Each row of a before or after table is a point. The points were changed in one or more steps. Then noise was added and the rows were shuffled. The steps act on how far a point lies along the listed directions, d1 being the first. Name the steps. A step turns or swaps two directions, mirrors them in a line or flattens them onto one, adds a multiple of one to another, or multiplies one. Angles are multiples of 10 degrees, from the lower direction toward the higher: turns from -170 to 170, lines from 10 to 170 but not 90. Use the fewest steps. Two steps may share a direction if one is a turn and the other turns, adds or multiplies; they go together, in the order done. Otherwise the lowest direction goes first.

Directions:
(1): [ 0.44  0.38 -0.31]
(2): [ 0.27 -0.53 -0.27]
(3): [ 0.41 -0.05  0.51]
Before:
[[-0.07  0.31  0.31]
 [-0.25 -0.32 -0.55]
 [ 0.79 -0.40 -0.29]
 [ 0.27 -0.60  0.32]
 [-0.20 -0.30 -0.37]
 [ 1.05 -0.53  0.24]
 [-0.21 -0.03  0.07]
 [ 0.51  0.73  0.05]
 [-0.11 -0.50 -0.19]
 [-0.04  0.38 -0.38]]
After (10 x 3):
[[-0.13  0.81  0.17]
 [-0.26  0.19  0.22]
 [-0.19  0.23  0.19]
 [ 0.10 -0.36 -0.19]
 [ 0.00  0.81  0.06]
 [ 0.28  0.07 -0.21]
 [-0.38  0.20  0.28]
 [ 0.66  0.05 -0.50]
 [-0.14 -0.18  0.01]
 [-0.34  0.25  0.37]]
Steps: multiply d2 by -1; multiply d3 by 0

Directions:
(1): [0.49 0.14 0.29 0.48]
(2): [-0.32 -0.46 -0.06  0.51]
(3): [-0.47  0.48  0.30  0.16]
(4): [ 0.03  0.34 -0.63  0.25]
Before (10 x 4):
[[-0.67 -0.82  0.25  0.05]
 [-0.17  0.32 -0.57 -0.40]
 [ 0.12  0.72  0.31  0.14]
 [ 0.27  0.10  0.14 -0.37]
 [ 0.04  0.48 -0.24  0.04]
 [ 0.52 -0.25 -0.18 -0.37]
 [-0.23 -0.72  0.56  0.15]
 [ 0.39  0.19 -0.31 -0.62]
 [ 0.35  0.09 -0.26  0.10]
 [ 0.78 -0.34  0.26  0.03]]
After:
[[ 0.22  0.01 -0.42 -0.45]
 [ 0.68 -0.16  0.26 -0.02]
 [-0.20 -0.48  0.33  0.26]
 [-0.33  0.60  0.44 -0.29]
 [ 0.31  0.03  0.42 -0.39]
 [-0.25 -0.76 -0.30  0.27]
 [ 0.30  0.21 -0.06  0.23]
 [ 0.67  0.02  0.17 -0.46]
 [ 0.54  0.01  0.66  0.28]
 [-0.11  0.37 -0.17 -0.22]]
Steps: turn d1 and d3 by 50 degrees; add 0.7 times d2 to d4

Directions:
(1): [ 0.38  0.60 -0.28 -0.24 -0.36  0.32  0.49  0.18]
(2): [-0.17  0.06  0.22 -0.76 -0.11 -0.19  0.08 -0.65]
(3): [-0.22 -0.14 -0.15  0.07 -0.11 -0.77  0.62  0.23]
(4): [ 0.05 -0.50 -0.56  0.23 -0.47  0.19  0.08 -0.50]
Before (12 x 8):
[[-0.19 -0.85 -0.39  0.66 -0.53 -0.17 -0.01 -0.34]
 [-0.05  0.23  0.38 -0.33  0.39 -0.08 -0.07  0.06]
 [ 0.04 -0.05  0.15  0.15  0.07  0.07 -0.30 -0.38]
 [ 0.17  0.29  0.23 -0.21  0.45 -0.12 -0.01  0.15]
 [-0.11  0.49  0.27  0.05  0.19  0.09 -0.30  0.31]
 [-0.02  0.41  0.01  0.32  0.36  0.16 -0.02  0.54]
 [-0.02  0.14  0.00 -0.05 -0.07 -0.42  0.08  0.11]
 [-0.15  0.27  0.14 -0.08 -0.05 -0.57  0.29  0.29]
 [-0.09 -0.46 -0.45  0.06 -0.61  0.17  0.02 -0.82]
 [-0.66 -0.29  0.28 -0.21  0.32 -1.40  0.40  0.11]
 [-0.59 -0.13  0.11  0.94  0.30 -0.83  0.15  0.67]
 [-0.49 -0.49  0.53  0.26  0.71 -0.27 -0.62  0.04]]
After (12 x 8):
[[-0.22  0.14  0.15  0.36  0.52 -0.02 -0.26  0.40]
 [-0.27  0.40  0.33  0.05  0.25 -0.20 -0.19  0.36]
 [-0.56 -0.23  0.61 -0.52  0.51 -0.40 -0.31 -0.45]
 [-0.42 -0.25  0.43  0.36  0.41  0.41 -1.19 -0.51]
 [ 0.22  0.34  0.23 -0.18  0.46 -0.02 -0.08  0.15]
 [-0.08 -0.32 -0.54  0.06 -0.69 -0.12  0.48 -0.54]
 [-0.09  0.00  0.11 -0.03 -0.02 -0.40  0.19 -0.22]
 [ 0.08  0.34  0.29 -0.34  0.29 -0.01  0.08  0.13]
 [ 0.21  0.31  0.18 -0.01 -0.04  0.50 -0.46 -0.04]
 [ 0.17  0.23  0.00 -0.04 -0.05  0.17 -0.34 -0.09]
 [-0.25 -0.86 -0.28  0.31 -0.54 -0.02 -0.11 -0.72]
 [ 0.07  0.16  0.31 -0.70  0.12  0.83 -0.89 -0.88]]
Steps: turn d1 and d2 by -50 degrees; mirror d3 and d4 in the line at 80 degrees

Directions:
(1): [-0.25  0.09  0.28  0.43 -0.42 -0.70 -0.09  0.50 -0.17]
(2): [-0.40  0.77 -0.48  0.00 -0.38  0.12 -0.10 -0.31 -0.21]
(3): [-0.63  0.07 -0.26 -0.22  0.54 -0.22 -0.13  0.33  0.55]
(4): [ 0.01  0.27  0.54  0.15 -0.06 -0.25  0.03 -0.64  0.65]
(5): [-0.13  0.00 -0.18  0.17  0.12 -0.16  1.08 -0.06 -0.05]
(6): [ 0.68  0.59 -0.17  0.09  0.53 -0.37 -0.07  0.14 -0.09]
Before (10 x 9):
[[ 0.00 -0.41 -0.05  0.17 -0.11  0.37  0.12  0.12 -0.17]
 [ 0.10 -0.08 -0.40 -0.29 -0.02  0.51  0.00 -0.21 -0.27]
 [-0.34  0.09 -0.50 -0.06 -0.38  0.24  0.65  0.58 -0.73]
 [-0.33 -0.50  0.10 -0.07  0.06  0.34  0.58 -0.38  0.51]
 [-0.43  0.35 -0.25 -0.51 -0.51  0.96 -0.64 -0.83  0.00]
 [-0.28  0.72 -0.52  0.01 -0.21  0.00 -0.64  0.36 -0.45]
 [ 0.38 -0.10 -0.27 -0.16 -0.19  0.51 -0.26  0.04 -0.55]
 [ 0.58  0.51 -0.33  0.10  0.19 -0.11  0.17  0.05 -0.32]
 [-0.17 -0.21 -0.33 -0.38 -0.67  0.28 -0.75  0.39 -0.46]
 [ 0.09  0.60  0.16  0.25 -0.19 -0.32 -0.18  0.06 -0.47]]
After:
[[ 0.42  0.66  0.39  0.11 -0.15 -0.83 -0.18 -0.16  0.36]
 [ 0.45  0.08  0.69  0.06  0.38 -0.18 -0.51 -0.26  0.61]
 [-0.09  0.25  0.41  0.26 -0.41 -0.22 -0.21 -0.22  0.19]
 [-0.13  0.28 -0.04  0.40 -0.16 -0.02  0.17 -0.10  0.02]
 [ 0.07 -0.43  0.99  0.47 -0.19 -0.99  0.08  0.62  0.13]
 [-0.28 -0.09  0.35  0.23 -0.42 -0.32  0.12 -0.10  0.19]
 [ 0.06  0.37  0.43 -0.08  0.03  0.07  0.76 -0.74  0.65]
 [-0.44 -0.20 -0.36  0.15 -0.19 -0.11  0.76  0.34 -0.23]
 [ 0.47 -0.02  0.34 -0.22  0.47  0.22 -0.38 -0.23  0.08]
 [ 0.00 -0.27  0.18 -0.24 -0.21  0.50 -0.33 -0.36  0.28]]
Steps: turn d5 and d6 by 50 degrees; turn d1 and d6 by 130 degrees; turn d2 and d4 by 150 degrees; multiply d3 by 0.4

Directions:
(1): [-0.32 -0.21  0.65 -0.17 -0.75  0.27 -0.04  0.14  0.03  0.35  0.43]
(2): [ 0.02  0.48 -0.60 -0.14 -0.47  0.06  0.21 -0.19 -0.23 -0.41  0.67]
Before, 12 rows:
[[-0.22 -0.24  0.49  0.11 -0.06  0.12 -0.03  0.11 -0.01  0.19  0.00]
 [ 0.11  0.20 -0.22  0.02  0.15 -0.14 -0.08 -0.12  0.02 -0.15 -0.13]
 [-0.16  0.22 -0.19 -0.11 -0.44  0.21  0.26  0.05 -0.13 -0.06  0.38]
 [-0.20 -0.17  0.29 -0.01 -0.39  0.14  0.08  0.05  0.00  0.05  0.22]
 [-0.19 -0.10  0.39 -0.12 -0.30  0.20 -0.13  0.11  0.05  0.29  0.20]
 [-0.21 -0.13  0.30 -0.12 -0.63  0.16  0.08  0.04 -0.05  0.08  0.32]
 [ 0.08 -0.16  0.10 -0.06  0.44 -0.05 -0.19  0.18  0.01  0.11 -0.40]
 [-0.20 -0.14  0.25 -0.04 -0.55  0.04  0.03  0.00  0.04 -0.03  0.19]
 [-0.08 -0.01  0.04  0.01 -0.23  0.00 -0.09  0.14  0.04  0.16  0.12]
 [-0.10 -0.03  0.14 -0.01 -0.14  0.02 -0.06  0.04 -0.12  0.21 -0.02]
 [ 0.17  0.25 -0.52  0.01  0.32 -0.18  0.07 -0.01 -0.06 -0.28 -0.08]
 [-0.24 -0.32  0.61 -0.16 -0.21  0.20  0.01  0.15  0.06  0.37 -0.08]]
After, 12 rows:
[[-0.22 -0.09  0.37 -0.09 -0.45  0.12 -0.07  0.07 -0.11  0.34  0.18]
 [-0.32 -0.01  0.35 -0.16 -0.72  0.32  0.18  0.18 -0.05  0.25  0.41]
 [-0.54 -0.29  1.08 -0.30 -1.15  0.49 -0.15  0.23  0.08  0.62  0.72]
 [ 0.33  0.31 -0.62  0.15  0.64 -0.30 -0.09 -0.21  0.00 -0.35 -0.43]
 [-0.62 -0.44  1.18 -0.32 -1.55  0.48  0.02  0.23  0.03  0.55  0.79]
 [-0.51 -0.39  0.90 -0.15 -1.08  0.40  0.04  0.17  0.04  0.40  0.59]
 [-0.50 -0.39  0.91 -0.18 -1.26  0.30  0.00  0.15  0.10  0.33  0.56]
 [-0.44 -0.30  0.87 -0.04 -0.69  0.35 -0.01  0.17 -0.04  0.39  0.45]
 [ 0.53  0.42 -1.18  0.22  1.21 -0.45  0.06 -0.13 -0.07 -0.60 -0.65]
 [ 0.24  0.05 -0.38 -0.04  0.66 -0.17 -0.10  0.05 -0.06 -0.15 -0.43]
 [-0.22 -0.10  0.34 -0.06 -0.56  0.13 -0.11  0.21  0.07  0.33  0.32]
 [-0.62 -0.45  1.22 -0.38 -1.19  0.53  0.03  0.27  0.03  0.68  0.58]]
Steps: multiply d1 by 3; multiply d2 by 0.4

Directions:
(1): [-0.26  0.58  0.32 -0.22 -0.09  0.37 -0.56 -0.43  0.42 -0.56 -0.06  0.15]
(2): [-0.23  0.42 -0.67  0.06 -0.68 -0.16  0.33 -0.15 -0.09 -0.05 -0.64  0.04]
(3): [ 0.53 -0.35  0.32 -0.71 -0.79 -0.08 -0.15  0.10  0.11  0.07 -0.09 -0.14]
(4): [ 0.03  0.36 -0.21 -0.23 -0.23  0.77  0.15 -0.10 -0.56  0.26  0.63 -0.15]
(5): [ 0.19  0.10 -0.29  0.60 -0.34  0.31 -0.50  0.67  0.51  0.22  0.12 -0.03]
Before:
[[-0.16  0.35  0.06 -0.21 -0.06  0.19  0.20 -0.05  0.11 -0.17 -0.15 -0.09]
 [-0.35  0.61 -0.55  0.84  0.37  0.55  0.09  0.19 -0.23  0.15  0.27 -0.02]
 [ 0.21 -0.71  0.71 -0.53 -0.36 -0.61 -0.08  0.09  0.30 -0.09 -0.37  0.04]
 [ 0.33 -0.24 -0.16 -0.33 -0.57 -0.05  0.32  0.10 -0.33  0.43 -0.02  0.05]
 [ 0.25  0.02  0.43 -0.28  0.27  0.24 -0.05  0.14 -0.21 -0.09  0.41  0.05]
 [-0.37  0.10 -0.37  0.15  0.31  0.11  0.15 -0.21 -0.22 -0.05 -0.03  0.06]
 [-0.32  0.20 -0.52  0.04 -0.06  0.29  0.22 -0.09 -0.16  0.10  0.01 -0.19]
 [ 0.32 -0.42  0.19 -0.40 -0.78 -0.25 -0.25  0.29  0.17  0.10 -0.30 -0.07]
 [-0.17  0.32 -0.15 -0.02  0.12  0.44 -0.13 -0.07 -0.04 -0.08 -0.18  0.30]
 [-0.26  0.45  0.23 -0.07  0.12  0.35 -0.07 -0.22  0.14 -0.43  0.08  0.32]]
After:
[[ 0.07  0.14  0.14 -0.34 -0.03  0.72 -0.24 -0.03 -0.14  0.12  0.20  0.20]
 [-0.37 -0.01 -0.48  0.37 -0.49 -0.66  0.16  0.06  0.32 -0.13 -1.00  0.16]
 [-0.13  0.63 -0.22  0.10  0.26  0.60  0.27 -0.10 -0.55 -0.06  0.43  0.06]
 [ 0.15 -0.29  0.24 -0.46  0.12  0.40 -0.12 -0.06 -0.20  0.08  0.40 -0.12]
 [ 0.20  0.03 -0.09 -0.61 -0.43  0.87  0.04  0.07 -0.39  0.32  0.75 -0.34]
 [-0.04  0.30  0.20 -0.35 -0.19  0.39  0.14  0.00  0.01 -0.12  0.02 -0.12]
 [ 0.04  0.19 -0.56 -0.29 -0.53  0.34  0.53 -0.05 -0.68  0.55  0.20 -0.04]
 [ 0.46  0.14  0.38 -0.29 -0.04  1.38 -0.23  0.40 -0.51  0.50  1.42 -0.38]
 [-0.14  0.35  0.42 -0.29  0.01  0.47 -0.11 -0.19 -0.03 -0.28  0.23  0.22]
 [-0.60 -0.40  0.00  0.71  0.18 -1.67  0.21 -0.07  0.84 -0.51 -1.73  0.39]]
Steps: mirror d2 and d3 in the line at 40 degrees; multiply d4 by 3

Directions:
(1): [ 0.00  0.44  0.49 -0.21 -0.12 -0.67  0.03 -0.31  0.34 -0.69 -0.06  0.56
  0.10 -0.21]
(2): [ 0.45  0.11 -0.07  0.03 -0.02 -0.14  0.62 -0.25  0.63 -0.03  0.41 -0.83
  0.01 -0.25]
Before (8 x 14):
[[-0.23 -0.94 -0.59  0.56  0.21  1.35 -0.30  0.68 -0.98  1.19 -0.09 -0.46
  -0.41  0.39]
 [-0.09  0.07 -0.07  0.16 -0.12 -0.07 -0.38  0.04 -0.26  0.42 -0.21  0.28
   0.11  0.41]
 [-0.25 -0.16 -0.21  0.01  0.06  0.21 -0.19  0.30 -0.43  0.19 -0.28 -0.04
  -0.11  0.24]
 [-0.16 -0.27 -0.09 -0.14  0.28  0.04  0.20  0.20 -0.15  0.01  0.27 -0.07
  -0.19 -0.06]
 [ 0.53  0.30 -0.03 -0.01 -0.06 -0.72  1.13 -0.68  1.09 -0.22  0.49 -0.84
  -0.08 -0.27]
 [-0.37 -0.21 -0.09  0.11  0.12 -0.11 -0.34  0.02  0.02  0.10 -0.31  0.30
   0.06  0.02]
 [ 0.06  0.11  0.24  0.06 -0.03 -0.36  0.51 -0.43  0.58 -0.32  0.10 -0.08
   0.18  0.10]
 [-0.18 -0.06 -0.19 -0.16 -0.09 -0.12 -0.08  0.25 -0.02 -0.22 -0.15  0.60
   0.13  0.05]]
After (8 x 14):
[[-0.15 -0.22 -0.12 -0.11  0.28 -0.11  0.25  0.17  0.03 -0.05  0.43 -0.13
  -0.12 -0.16]
 [-0.26 -0.34 -0.30  0.22  0.17  0.05 -0.22  0.11  0.06  0.36 -0.20 -0.10
  -0.01  0.06]
 [ 0.63 -0.58 -0.54  0.52  0.16  0.81  0.78  0.14  0.29  0.86  0.57 -1.72
  -0.36 -0.11]
 [-0.17  0.11  0.44 -0.01 -0.03 -0.38  0.13 -0.29  0.26 -0.43 -0.16  0.55
   0.21  0.21]
 [-0.02  0.64  0.58 -0.26 -0.17 -1.24  0.50 -0.75  0.71 -0.94  0.00  0.60
   0.01 -0.21]
 [-0.09 -0.13 -0.31  0.00  0.05  0.25  0.13  0.17 -0.16  0.24 -0.09 -0.61
  -0.13  0.18]
 [ 0.07 -0.03 -0.25  0.26 -0.08  0.06 -0.16 -0.04 -0.12  0.63 -0.04 -0.15
   0.07  0.41]
 [-0.20 -0.29 -0.35 -0.02 -0.11  0.16 -0.11  0.34 -0.16  0.00 -0.11  0.36
   0.09  0.08]]
Steps: turn d1 and d2 by -60 degrees
